Each point is reached from the start by the listed moves, each made 0, 1 or 2 times, or once backwards (-1), plus a little noise. Is the number of moves made odd or even? Then give how often each move was made.
In the rows, zero is written as 128.

Moves:
(1): [101 160  90 130]
(2): [113 163  92 103]
Start: [127 109 124 143]
Points:
[143  74 158 167] -> odd (0, -1)
[110 145  87 118] -> odd (0, 1)
[100 143  84 145] -> odd (1, 0)

Moves:
(1): [147 120 114 148 140 130 136 143 124 128 124 143]
(2): [136 131 139 143 128 137  88 100 128 127 124 159]
(3): [131 124 141 121 127 126 122 119 132 157 139 123]
(4): [120 135 119 118 141 125 118 113 132 103 109 106]
(5): [124 128 111 131 129 147 143 148 126 130 120 116]
(6): [124 126 128 137 137 142 130 115 138 135 126 132]
(7): [124 135 128 129 129  98 124 135 113 134 132 136]
(8): [125 139 126 121 133 115 129 138 125 120 144 128]
(9): [126 120 115 136 138 120 122 120 129 124 130 127]
Start: [119 130 132 125 138 134 129 120 117 129 117 126]
Points:
[ 82 156  61 140 181 103 146 158  92  85  95 104] -> odd (0, 0, -1, 1, 2, 1, 2, 1, 1)
[120 148 102 160 189  74  76  96  98 109 115 170] -> even (1, 1, 0, 1, 0, 1, 2, 1, 1)
[124 143 134 128 191 115 112  84 138 131 139 134] -> even (1, 0, 1, 1, -1, 2, 0, 2, 0)
[145 105 121 194 186 143  21   7 136 108  82 195] -> odd (1, 2, 0, 1, -1, 1, 0, -1, 2)

Moves:
(1): [131 116 133 114 144 124 132 126 128 146 130 128 125 123 118 132 135 125
 130 131 130]
(2): [154 150 129 118 118 157 137 115 132 122 132 136 124 127 122 143 139 127
 108 105 122]
(3): [126 136 129 135 128 150 130 125 130 130 135 128 115 132 115 124 115 129
 132 127 126]
(4): [155 110 112 121 132 135 117 140 133 131 126 116 128 118 112 135 138 133
 129 132 124]
(5): [132 125 122 129 125 126 144 121 141 133 123 120 124 118 144 122 116 112
 128 120 130]
(6): [130 118 114 128 130 144 135 137 143 142 132 134 114 128 122 129 133 123
 138 114 102]
(7): [121 132 128 121 111 134 125 131 120 120 137 132 121 135 128 116 138 117
 115 133 138]
(8): [132 119 129 120 136 139 125 123 143 133 112 137 120 121 124 120 128 121
 135 117 121]
(9): [130 127 131 137 142 125 127 130 120 134 123 126 113 132 119 132 127 123
 125 125 120]
(10): [128 116 152 134 129 118 120 135 120 127 123 135 129 131 129 115 140 149
 124 126 145]
(11): [135 134 111 121 128 132 127 141 112 125 121 113 133 127 115 131 139 128
 146 120 149]
(12): [114 115 132 137 132 137 136 119 104 120 137 124 123 128 121 127 129 122
 132 141 122]
(13): [115 106 120 135 132 110 131 134 132 115 125 125 129 127 100 123 118 126
 131 127 148]
(14): [138 124 119 124 135 129 140 138 147 137 105 140 122 128 133 126 139 136
 134 131 134]
(15): [127 128 127 140 132 119 135 133 128 123 139 142 130 128 142 127 122 106
 150 136 130]
(16): [139 121 145 130 148 143 129 118 136 126 121 109 124 135 129 147 133 127
 128 120 121]
(17): [130 125 128 109 131 120 125 123 121 129 134 128 129 128 140 145 113 130
 130 121 139]
(18): [126 137 148 119 124 127 122 141 125 116 114 127 155 128 130 135 126 137
 112 118 132]
Start: [126 149 140 119 140 125 134 114 111 119 130 128 124 139 141 133 109 138
 141 153 134]
Points:
[173 171 217  96 180 152 125  63 170  93  67  64 165 129 121 210  59 139
  53  63 106] -> even (0, 1, 0, 0, 1, -1, -1, 1, 1, -1, -1, -1, 1, -1, -1, 2, 0, 2)
[189  84 178   7 137 103  64 126 112 149  90 179 136 111 158 114 174 223
  91 168 185] -> odd (1, 0, -1, 2, -1, -1, 1, 2, -1, 2, -1, 0, -1, 1, -1, -1, 2, 0)
[129 233 133  41 112 174 145 184  97 130 137 151 166 166 147 150 159 120
 157 137 175] -> odd (2, 0, 1, -1, -1, 1, 2, -1, -1, -1, 2, -1, -1, 1, 1, 0, 0, 2)
[224 211 184  41  94 208 120  99 118  79  97  94 167 133 181 206 147 160
  30  60 122] -> odd (-1, 2, -1, 1, 1, 0, 1, 0, 0, 0, 0, 0, -1, 0, -1, 1, 1, 2)

Moves:
(1): [134 128 132 136 128 131 130 131 129 124 131 128 129 121 130 123 125 130
 115 127 123 129 129 134 128]
(2): [128 116 131 133 138 132 122 126 126 143 123 119 130 129 129 135 128 134
 138 127 137 129 122 136 130]
(3): [126 131 109 119 130 127 119 121 129 118 123 137 128 116 132 121 125 114
 140 134 125 135 124 130 124]
(4): [131 122 123 132 126 129 123 117 138 124 135 134 127 130 130 132 124 126
 128 127 121 125 120 130 126]
(5): [133 138 142 128 140 133 122 120 134 117 138 126 121 120 138 127 128 134
 126 134 131 125 133 129 136]
(6): [133 117 128 116 127 139 127 131 121 134 129 120 120 133 135 130 117 128
 130 129 124 136 134 122 126]
(7): [126 143 120 136 138 130 127 121 128 142 137 124 135 125 134 145 133 126
 118 139 117 127 118 126 117]
(8): [128 128 127 128 133 135 133 126 127 124 129 126 126 124 123 127 130 134
 138 129 126 128 137 121 132]
(9): [133 130 128 129 133 132 122 118 123 137 127 126 128 129 118 124 126 123
 127 130 126 126 133 129 128]
(10): [123 130 136 137 125 123 138 133 123 122 117 122 136 124 130 126 121 132
 134 128 124 120 127 131 128]
(11): [126 126 128 132 125 125 132 131 123 133 134 126 117 132 127 128 124 131
 131 123 123 132 119 124 127]
(12): [133 132 125 130 123 136 129 133 121 123 122 120 125 125 137 120 134 131
 133 137 129 122 134 131 126]
(13): [121 132 124 126 123 130 125 135 134 129 117 120 131 133 116 143 130 125
 131 136 136 126 123 130 122]
(14): [124 125 132 127 134 127 114 138 133 117 129 120 120 137 131 141 133 126
 126 127 122 126 118 128 136]
(15): [132 141 126 135 134 128 131 127 127 134 125 134 135 128 124 121 119 137
 128 123 123 126 134 135 116]
(16): [121 132 133 124 121 139 118 127 133 140 126 121 123 127 122 125 128 138
 120 138 124 131 139 138 127]
(17): [125 127 122 130 128 124 130 131 133 129 128 128 118 139 120 127 128 128
 124 134 125 128 131 135 135]
(18): [130 127 133 125 127 132 124 130 126 128 120 127 128 124 135 128 135 124
 131 136 120 128 132 129 126]
(19): [136 124 133 129 125 118 128 124 128 129 135 119 139 126 119 123 124 132
 134 127 124 133 126 125 126]
(20): [130 134 126 122 123 129 130 129 132 126 129 120 130 130 131 117 122 135
 126 125 129 143 132 119 117]
(21): [121 127 120 125 129 128 123 128 136 126 127 123 132 125 124 126 134 127
 123 133 130 125 136 125 121]
(22): [130 131 132 138 122 130 135 126 130 127 140 121 127 125 121 122 135 120
 136 128 133 130 140 129 128]
(23): [128 123 127 120 137 135 128 130 130 128 130 126 134 129 128 123 121 125
 138 126 127 125 122 124 127]
(24): [138 129 130 116 121 127 119 137 128 146 117 132 125 130 131 123 121 135
 124 123 123 129 131 112 136]
Start: [125 124 119 124 135 125 127 129 137 127 122 127 132 123 122 123 134 120
 126 134 120 125 125 129 126]
Points:
[132 155 108 135 203 215  78 138 127 143 148  40 107 101 134 161 175 115
 116 189 106 114 148 115 107] -> odd (2, 1, 0, -1, 1, 1, 2, 2, 2, -1, 1, 2, 1, 2, 0, 0, -1, 0, -1, 0, 2, 1, 1, 0)
[113 157 109 162 124 104 108 114 147 115  95 126 142  93  36  87 122 116
 120 169  35 120 159 183 135] -> odd (2, -1, 2, 0, -1, -1, 0, 2, 2, 2, 0, -1, 0, 1, 1, 2, 2, 1, 2, -1, 0, 0, -1, 0)
[140  52 119  54  93 141  49 152 152 139  82  68 106 155 105  95  40 113
 148 143  20 186  71 120 121] -> even (2, 0, 2, 2, -1, 2, -1, -1, 2, 2, 2, -1, 1, 2, -1, 2, 1, 2, 2, 2, -1, -1, 2, 1)
[160 213 147 133 118 148 101 139 118 191 127  77 137  91 139  91  69 169
  62 148  46 160 159 117  80] -> even (2, -1, 1, -1, 1, 2, 2, -1, 1, 2, 1, 0, 0, 1, 2, 2, -1, -1, 1, 1, 0, 1, -1, 2)
[ 99 162 134 143 147 139  93  98 149 171 151  54 154  72  89 159 193 110
 167 204 117 131 134 137 113] -> even (-1, 1, 1, -1, 1, -1, 2, 1, 0, 0, 1, 0, 1, 0, -1, 2, -1, 1, 2, -1, 1, 2, 0, 0)
[ 50 141  35  95 157 165  57 128 180 126  71 117 130 133 114 201 187  56
 144 249  78  93  73 187 108] -> even (-1, 0, 2, 1, -1, -1, 2, 0, 0, 0, -1, 1, 2, 1, -1, 2, 2, 2, -1, -1, 0, -1, 2, -1)

Moves:
(1): [121 124 119 128 124 130 123 132 134 112 129 121 126 137 130 133 135 130
 133 122 127 130 134 130 129 126 142]
(2): [131 122 148 116 120 131 119 136 140 135 109 126 130 129 140 125 132 129
 118 138 124 110 111 119 124 135 128]
(3): [124 124 129 125 130 132 128 128 131 125 128 143 137 127 124 128 128 126
 135 130 131 125 134 128 127 131 128]
(4): [132 122 131 143 141 121 129 128 114 120 135 131 131 127 127 131 121 136
 137 130 134 149 139 133 137 126 138]
(5): [125 131 141 135 131 125 115 124 131 120 139 130 141 130 122 132 128 128
 137 124 122 136 127 140 125 137 128]
(6): [128 120 131 123 106 129 130 130 118 136 133 126 114 116 130 129 132 125
 118 139 126 127 137 128 134 135 132]
(7): [135 122 129 132 133 132 133 130 122 134 132 129 133 144 122 117 131 139
 124 132 131 121 126 124 125 136 127]
(8): [128 121 122 126 135 119 123 128 121 125 125 119 123 133 118 121 137 128
 130 128 134 126 139 130 135 123 140]
(9): [129 133 128 123 123 130 134 128 114 129 136 135 124 129 130 119 133 134
 125 138 130 124 117 137 137 141 130]
(10): [124 143 127 124 117 132 123 128 123 143 118 123 133 126 121 142 135 118
 124 123 118 120 122 140 118 136 128]
(11): [130 124 130 131 121 110 134 130 124 132 124 130 128 122 132 123 128 128
 123 145 134 118 134 131 139 137 135]
(12): [125 137 122 125 123 126 130 142 115 136 130 125 133 134 127 124 133 141
 124 129 125 130 138 145 128 116 132]
(13): [126 127 125 119 117 127 127 125 120 128 127 126 124 126 124 135 120 124
 132 129 128 135 131 127 133 124 129]
(14): [119 131 112 144 129 116 129 124 134 142 120 119 117 115 141 125 132 131
 127 127 131 148 129 130 132 122 125]
(15): [131 139 133 122 122 134 121 128 131 138 131 128 136 132 127 129 131 124
 127 120 131 118 122 131 125 129 134]
(16): [131 118 127 124 126 133 122 128 133 123 127 132 121 126 120 125 118 133
 126 119 128 137 124 126 132 129 131]
(17): [127 126 133 123 133 123 120 130 128 115 132 141 137 129 126 129 131 135
 136 118 126 128 136 117 127 137 136]
(18): [127 135 126 127 128 132 126 135 129 133 128 132 123 130 121 131 127 124
 125 126 127 132 126 123 124 128 128]
(19): [124 131 125 126 134 127 129 129 125 115 110 123 147 125 120 126 140 120
 125 137 126 118 138 118 129 122 125]
(20): [141 119 127 116 116 135 120 123 127 126 124 135 121 116 130 126 120 131
 126 144 126 135 133 123 129 139 129]
(21): [123 128 129 141 137 114 125 137 111 144 132 138 134 121 149 115 126 127
 124 129 129 134 144 133 129 152 121]
(22): [133 118 114 123 122 123 142 122 123 127 135 126 124 149 124 132 123 127
 122 122 126 135 123 130 134 101 138]
(23): [133 131 134 132 133 141 128 126 136 137 128 136 122 132 128 129 119 133
 116 128 122 125 127 124 137 139 117]
(24): [120 128 130 130 135 121 129 124 127 125 118 121 134 127 135 133 132 129
 117 135 140 118 126 131 120 125 118]
Start: [112 138 119 144 132 128 120 142 128 123 128 134 124 131 120 135 131 123
 127 138 127 146 135 116 123 111 118]
Points:
[ 86 172  53 219 209 100 170 128  71 165 144 136 148 181 140 103 131 113
  98 121 167 208 134 120 161  81  91] -> even (0, -1, 0, 1, 0, -1, 1, 0, 2, -1, -1, -1, 1, 2, 2, 0, -1, 2, 2, -1, 2, 2, 1, 1)
[127  91 105 160 211 126 139 138  89  82 126 189 195 174  97 102  99 162
 116 158 136 194 181 108 140  75  91] -> even (-1, 0, 2, 1, 1, -1, 1, 0, 0, -1, -1, 1, 0, 0, -1, 1, 0, 0, 2, 1, 1, 2, 1, 1)
[ 84  62 114 155  76  36 114 180  93 151  81 156 112  78 244 109 147 173
  64 207 157 157 207 116 162 174 160] -> odd (2, 2, 1, 1, -1, 2, 0, -1, 0, 0, 2, 1, 0, 2, 0, 1, 2, -1, 0, 1, 2, 1, 0, 2)
[155 118 136  68 107 133  90 127 131 103 102 143 180 199   7 139 120 129
  74 147 122  85 151  97 154  79 152] -> even (-1, 0, 0, -1, 2, 0, 1, 2, -1, 0, 2, 1, 1, -1, 2, 2, 1, 1, 2, 1, -1, 2, 2, 1)
